Each row is a point. The window is the flat piece filled in between its corners: a triangle in 3 columns, a solid with four corners in 4, and so on. A path goes straight from each point to the next, and from the last back to the first. After which points does the path pass through the window?

Window (3 x 3):
[[-30 -19  17]
 [ 17   5  46]
 [-55  -9 -42]]
Path:
(1): [-49   7  31]
(2): [-49 -11  20]
(3): [-29 -28  -6]
(4): [-23 -40 -46]
(5): [-85  25 -46]
(6): [-20  35  28]
(7): [-30 -50  11]
(8): [-45 -29 -35]
(9): [-49  31   2]
(10): [-120  -10  -41]
(11): [ -7 -15 -48]
(12): [-17 -26  10]
Through the window after points: 6, 8, 12

Window (4 x 4):
[[ -2 -57  98   8]
 [-52  42 -58 -40]
 [ 12  27   4 -50]
 [ 18  25   3   2]]
Path:
(1): [-42 -10 109 -22]
(2): [-17  16  28  -6]
(3): [ 15 -38  14 -32]
(4): [-35   1 -75 -50]
(5): [-32  50 -19 -20]
(6): [ -1  25  70 -31]
(7): [ 40 -50  14   5]
(8): [ 25  17 -20 -44]
(9): [-51  49  37 -20]
(10): [-7 52 31 11]
(11): [-16 -32 -23 -25]
(12): [ 44 -54  25  17]
Through the window after points: 2, 4, 8, 12

Window (8 x 8):
[[ 54  53 -47 -71  21   5  35 -35]
 [-23  59  65  23  21 -13 -31  57]
 [ 29  -3  35  31 -13  14  -8 -11]
 [-58  56  31  56 109  35   9  33]
 [-59  91  46  48  58  30 -36 -14]
 [-44 -58 -38 -20 -94  35  -1  -3]
 [ -2 -16 -60  -4 -30 -36  -2 -27]
 [-52 -10 -13  23 -77   0  55 -15]]
Path:
(1): [  1  55 -13  36 -37  29  -8  -9]
(2): [-4 27  1 25  8 41  4 21]
(3): [-75 -21  -3 -34  -5 -58 -43 -39]
(4): [-31 -34  28 -40  16 -44  33 -24]
(5): [ 20  11 -41  40 -51  27 -26  -6]
(6): [ -6 -17 -17  14 -50  54   2  22]
(7): [-42 -26  -3 -31 -43 -31  -5 -53]
(8): [-70   4  46 -16  57   2  -7   0]
Through the window after points: 4, 6, 8

Window (9 x 9):
[[ -27   17  -35  -12  -23   30   30   21  -10]
 [  77  -40    9  -19   47  -81   -4 -109   39]
 [  30   -7   27   28  -21   46   -3   31  -37]
 [ -47  -13    2  -11  -86   52  -17  -21    7]
 [  67   53   49    5  -57   49   35   33   44]
 [ -20   55   -4   27 -121    6  -22   16  -30]
 [  46  -14   50   -9   72  -67  -27  -37   73]
 [  -2   -3   54   24  -53  -20   45    3   -8]
 [  12    0    5   69    1    5   16  -30   27]]
Path:
(1): [ -1 -20  14 -10 -45 -71 -40  39  82]
(2): [ 55  18  41  19  73  22  41 -92 -30]
(3): [ -5  23  30  13 -45   9  -1 -18 -18]
(4): [ -2  10  -3  40 -62  13  33  63  36]
(5): [ 19 -19  23  18 -53 -26  13  26  17]
(6): [-11  52  11   8  25  24  29 -95  20]
(7): [ 18  34  60 -27   4  -4  -1 -25   5]
(8): [ 33 -39 -28  82 -31 -33  43  15  27]
(9): [ 12 -50 -19  20 -39 -17   8  32   5]
(10): [ -3  53  54   7 -36  26  -1  -3  22]
(11): [ -2  84 -15  -3 -23  60 -17 -39 -17]
(12): [ 29 -53  34  35 -44 -20  15  30  46]
(13): [ 25 -40   2  39 -55  -7  37  14  76]
(14): [ 29  31  38  18   5  -7 -18 -51 -15]
(15): [ -5  33  34   9 -51  14  14 -17 -12]
(16): [  0  -7  13  36 -79 -24  10  23  -1]
Through the window after points: 1, 15

Window (12 x 12):
[[  40  -11  -21  -60   20  -68   13    9   26  -48  -20  -44]
 [ -20  -82  -20   -8   38   98   77  -25  -45   -5  -10  -24]
 [ -12    4   27  -23   27   58   10  -29   -5   -4  -33   10]
 [   8   -1  -15   20  -21 -101  -30   33   49  -44   14  -10]
 [  11   -1  -31  -14   35  -79  -45  -13  -25  -50   20  -31]
 [  41  -53   26  -13   -6   94   17  -24  -28   11    3  -60]
 [  16   81  -62   41   26    8   44  -66   12   49  -30    2]
 [  32  -16  -50   11   45   50   -1  -19    2   70  -29   35]
 [  46   28  -82   30  -16  -36  -55   28    6  -56  -47   25]
 [ -15  -10  -41  -33    2   69  -11  -39   39    7    5  -37]
 [   3   -9  -33  -60  -37  -89    5   15  -42  -30   13   -6]
 [ -25  -59  -25  -27   -6  -85   31  -68  -55    4  -69  -35]]
Path:
(1): [ 31 -64 -56  -4  13 -10  41 -50  15 -22  52  22]
(2): [  0  57  -9  13  20  -4 -60  40   5  53 -89 -19]
(3): [-63  14 -33  -3   3  40 -30  33 -22  80  33 -49]
(4): [ 67 -65  -9 -31   8 -16  17 -42   4 -80 -39  -9]
(5): [ 39 -19 -13   4  11  15  23 -55 -13 -13 -14   4]
(6): [-31  22 -62  -9  36 -17  -9  62  -8  56 -38 -11]
(7): [-19  13 -19 -32  26 -38   7  -6  -9   6 -52 -43]
(8): [ 49  -7 -52  20 -36 -29  21 -46  -7 -46  39  14]
Through the window after points: 1

Window (14 x 14):
[[-16  14  42 -13 -85 -13 -33 -27  87  18 109  -8 -17  -8]
 [ 24 -44 -18  38  15 -38  58 -20  18  -5 -32   3 -15 -64]
 [ 11 -45  38 -15  15 -20  98 -18   1 -18  30 -31  99  22]
 [-12  -6 -23   1 -30  63 -59  93 -40   4   9 -48   3   6]
 [-25  28  11   9  -3   9 -18 -16  -7  98  82  -4   4  45]
 [ 19   1 -26   6 -72 -18 -26 -25 -83 104 -18 -10   9 -19]
 [ 59  19  38  24 -15  27  56 -43 -30  59  24  54 -36  27]
 [ 31 -15  22 -24  29 -23 -74  49 -49  17 -14  44  -4 -54]
 [ 38   7  13  45 -10   0  24 -99 -20 -30  12   1  12  11]
 [  6 -87   7  -3 -21 -38  -3 -28  34 -28  10  26 -92 -21]
 [  2 -76  -9   7   6  20  25  -9 -47  54  31   1  70 -53]
 [-63   5  49 -48 -32   8 -22  -2  13  27 -48   8 -72 -65]
 [-43 -59 -39 -20 -57 -23  10  17  20 -27  13  71  42  -6]
 [-16 -61  37  48  -1  33 -65 101 -25  64   5   2  26  10]]
Path:
(1): [-75  20  38  47 -12 -32  72 109 -77  37 -22  20 -25  12]
(2): [ 48 -37 -10 -18 -23  24 -70 -45  48   5  33 -12  -4 -21]
(3): [ 42 -30  -5  16   0  -2 -14   9   4  66   5  17  32   7]
(4): [-44  -4  30  25 -52  16  43  -8 -87 -52  30  -9 -63 -36]
(5): [ -8 -11  18  10 -35 -35  13 -11 -20  22  52   3 -11 -14]
(6): [ 24 -20  -7 -22 -21  37  13 -53  36  14  -7  15  21   3]
(7): [ 31 -46 -10  -2 -22  15  11 -23  44  56 -55   7   0   7]
(8): [-42   2  48  -9 -12  -9 -14   2 -49  -7  38   7 -22 -52]
Through the window after points: 7
